Rows are points. Each copy is the shape, with its points in the same order, turned, moved and blurred by noise. Is it also mirrored, or only turned?
In the rows, zero is written as 128.

Shape (7 x 3):
[[ 98 133 136]
 [122 129 129]
 [139 115 189]
 [134 111 183]
 [145 144  97]
 [115  96  71]
 [105 119  97]]
Copy 1, 7 rows:
[[109 152 104]
 [126 143 113]
 [ 99 158 170]
 [ 98 154 162]
 [170 149 101]
 [148  87  82]
 [135 127  84]]
Copy 1 is: only turned
Copy 2 (7 x 3):
[[ 94 149 134]
 [114 151 138]
 [105  84 146]
 [106  87 152]
 [153 171 125]
 [136 204 177]
 [118 178 151]]
Copy 2 is: mirrored
Copy 3 (7 x 3):
[[119 118 146]
 [134 139 124]
 [178 169 157]
 [176 168 158]
 [142 114  88]
 [ 87 150  77]
 [105 130 107]]
Copy 3 is: mirrored
Copy 4 (7 x 3):
[[ 81 124 133]
 [104 122 129]
 [114 141 191]
 [109 130 185]
 [131 129  96]
 [116  71  91]
 [ 95 100 103]]
Copy 4 is: only turned

Shape, 11 rows:
[[125 133  20 165 140 144]
 [138 140 165 122 142 161]
 [143 129 154 128 119 126]
 [127 104 167 126 155  92]
 [155 160 123 127 161  96]
 [150 137 130 104 143 132]
 [124 108 175 117 127 185]
 [ 71 186 102 103 144 111]
 [ 96 130 106  88 117 142]
 [146 157 165 119  80 147]
 [121 105 137 102  82 160]]
Copy 1 (11 x 6):
[[142  95  27 149 121 136]
 [141 131 167 128 167 141]
 [142 147 158 135 126 127]
 [158 134 175 165 131  84]
 [175 166 117 141 151  98]
 [160 133 140 113 143 115]
 [124  99 189 126 158 152]
 [ 92 148  93 121 173  68]
 [106 107 124 100 134  98]
 [116 168 166 105 129 156]
 [106 107 162 101 107 138]]
Copy 1 is: only turned
Copy 2:
[[172 128  67 204 188 137]
 [139 136 178 122 137 140]
 [128 123 153 117 125 120]
 [104  88 179 159 122 101]
 [164 127 159 159 132  81]
 [162 107 161 129 140 121]
 [109 112 172 105 133 179]
 [183 145 123 188  71 128]
 [156  94 117 141 104 161]
 [147 155 142  79 119 125]
 [134 103 118  96 130 164]]
Copy 2 is: mirrored
Copy 3:
[[136 126  75 205 157  93]
 [118 160 164 109 154 154]
 [122 152 155 107 120 135]
 [106 100 165  90 106 126]
 [129 127 172 131 144  78]
 [142 139 145 106 154 120]
 [112 164 142  97 140 190]
 [ 78 166 115 101 160  54]
 [114 150  91 100 143 114]
 [140 205 161 106 107 131]
 [138 176  99  97 113 158]]
Copy 3 is: only turned

Shape:
[[171 127 124 117 114 169  94 131 130]
 [154 143 104  91 147  98 165 149 164]
 [122 158 124 152 105 137 120 105  93]
 [141 143  88 141 185 145 102 134  87]
 [103 170  95 128 177 134  75 111 139]
 [131 153  91 124  88  85  75 149  88]
 [ 96 120 159 149 155  93 106 104  94]
 [171 100 164 172  91 114 159  90 170]
 [ 97 167 137 186 113 114  88 153 102]
 [128 153  98  98 102 106 160 178 186]
 [129  84  89 141 180 166 129  92 129]
 [140 140 138 119 102 131 137 152 125]]
Copy 1, 12 rows:
[[132 114 157  99 154 162 160 124 142]
 [133 120 112 136 130  63 146 141 155]
 [135 100 146 116 107 154 122 129  77]
 [157 104 139 173 173 145 158 136  90]
 [ 91 100 104 167 178 147 142 116  86]
 [132  43 115 121 111 155 159 180 103]
 [147 115  99 147 136 167  72 161  95]
 [172 116 129  55 126 116  71  95 150]
 [118  51 156 151 117 167  88 143  97]
 [106  91 119 140  94  78 150 124 179]
 [182 147 107 150 172 154 142  81 113]
 [130 110 150 119 109 130 131 145 149]]
Copy 1 is: mirrored
Copy 2, 12 rows:
[[ 77 111 145  89 131 152  98 118 150]
 [180 117 128  93 125 143 156 137 155]
 [106 129 133 165 149 159  97 134 112]
 [135  83  90 141 143 110  77 100 137]
 [149 114 131 129 145 141  99  50  97]
 [102 161  54 124 167 154 129 115 111]
 [130 150 120 161 103 120  94 125  71]
 [102 157 204 108 131 118 139 192 112]
 [126 187 113 163 159 135  76 108 120]
 [175 160 140 106 142 160 184 124 185]
 [107  74 153 136 118  75 119 103 125]
 [125 150 127 127 113 161 122 143 155]]
Copy 2 is: mirrored
